Every row gives one point. Examples show where two turns around zero, p and q, send a point. Write where each new point lands after one turn and then the other. Backwards means that the second turn is done in reverse. Each puzzle has new turns, and all numbers are rounded.
In the rows, 128 means zero.

Turn p:
[115 164] => [146 162]
[132  87] => [100  97]
[144 140] => [148 124]
[121 121] => [118 128]
Turn q:
[144 137] => [145 121]
[148 106] => [123  99]
[114 156] => [141 156]
[140 141] => [146 127]
[ 93 100] => [ 84 138]
Where do these land?
q, then p: [127 143] => [143 126]
q, then p: [164  93] => [87 98]
p, then q backwards: [108 132] => [108 130]
q, then p: [113 144] => [146 140]

Turn p:
[135 133 125 142] => [126 135 124 142]
[133 143 165 161] => [ 84 142 139 149]
[129 108  90 114] => [167 112 112 126]
[128 100 119 106] => [149 101 134 118]
[152 165 167 138] => [ 98 166 161 139]
[113 103 105 105] => [154 102 116 109]
[107 144 125 129] => [119 139 111 113]
Turn q:
[169 141 134 101] => [139 116 155  88]
[110 147 144 134] => [110 144 142 142]
[130  98 126 161] => [150 110 114 159]
[134 157 112 107] => [127 153 134  97]
[ 98  97 124 137] => [116 117  95 153]
Where do these land?
p, then q: [150 139 109 116] => [146 129 155 119]
q, then p: [147 128 128 138] => [129 126 146 139]
p, then q backwards: [126 135 105 141] => [118 121 107 141]
p, then q: [133 130 108 111] => [142 122 139 109]
p, then q backwards: [ 80 135 196 131] => [100 137 162  58]
q, then p: [133 100 122 131] => [146 111 123 143]

Turn p:
[157 102 134 121 161 136 120 127] => [148 128 144 125 137 151  92 144]
[107 142 120 112 122 160 147 103] => [111 162 125 112 117 147 146 106]
[130 114 141 182 117 118 132 154] => [126  86 133 174 135 132 142 134]
[130 114 142 145 139  85 138 125] => [117 100 155 130 155 111 124 136]
[128 130 119 145 109 135 120 125] => [123 118 124 138 105 129 136 124]
[ 87 131 112 110 106 135 111 114] => [101 145 106 105 105 122 150 142]
[125 158 113 104  97 145 119  96] => [115 158 119 109  86 113 131 104]
[112 151  82 120 114 139 133 122] => [132 129 108  96 102 130 156 108]
[172 103 150  94 144 136 144 161] => [183 156 149 144 153 132 108 145]
[132 134 168 148 172  92 115 153] => [123  99 118 148 184 115  92 137]
Turn q:
[146  99 111 138 144 120 134 112] => [114 108 117 157 135 114 130 147]
[150 167 121 117 162 127 151 120] => [143  88 102  99 124 126 151 128]
[110 169 158 101 142  96 182 158] => [124  85 165  58 113 147 131 124]
[150 131 133 140 143 122 126 116] => [121 116 114 131 128 106 140 123]
[115 107 136 119  88 158 122 105] => [137 152 145 169 128 155 134 107]
[137 122 127 152  92 153 115 135] => [141 165 133 152 104 119 132 126]
[119 134  92 138 139 105 122 119] => [106 126  95 123 127 137 118 150]
[151 122 112  91 122 109 129 119] => [134  94 115 142 123 137  98 116]
[ 80 112 138 141 134 148 105 177] => [138 180 161 107 158 125 115 156]
[122 117 152 143 113 141  94 120] => [122 165 134 143 140 115 131 105]
Where do these land?
p, then q: [139 144 138 105 146 141 137 152] => [139 114  90 121 127 112 137 127]
p, then q: [ 74 126 133 148 113 125  93 154] => [122 139 136 123 117 150 111 194]
q, then p backwards: [129 119 151 115 125 124 122 128] => [141 137 137 134 134 119 144 117]
q, then p: [143 125 121 117 136 115 213 103] => [134 144 167 167 129 163 171 173]
q, then p: [138 152 116 126 103 117 111 145] => [130 134 118 119  91 105 124 126]
p, then q: [134 117 106 107 152 126 148 139] => [159  98 127 127 137 116 129 117]
q, then p: [117 122 140 198 148 114 105 118] => [111 115 104 100 171 100 168 109]
q, then p: [133 153 115 109 127 157 147 111] => [155 137 154 132 109 153 133 115]
p, then q: [137 123 131 111 123 113 106  88] => [120 147 138 112 134 139  98  97]
q, then p: [133 112 144 167 139 158  96 150] => [134 104 122 123 163  89 119  94]
q, then p: [132 116 114 107  96 118 132 119] => [112 121 121 148  97 142 123 134]
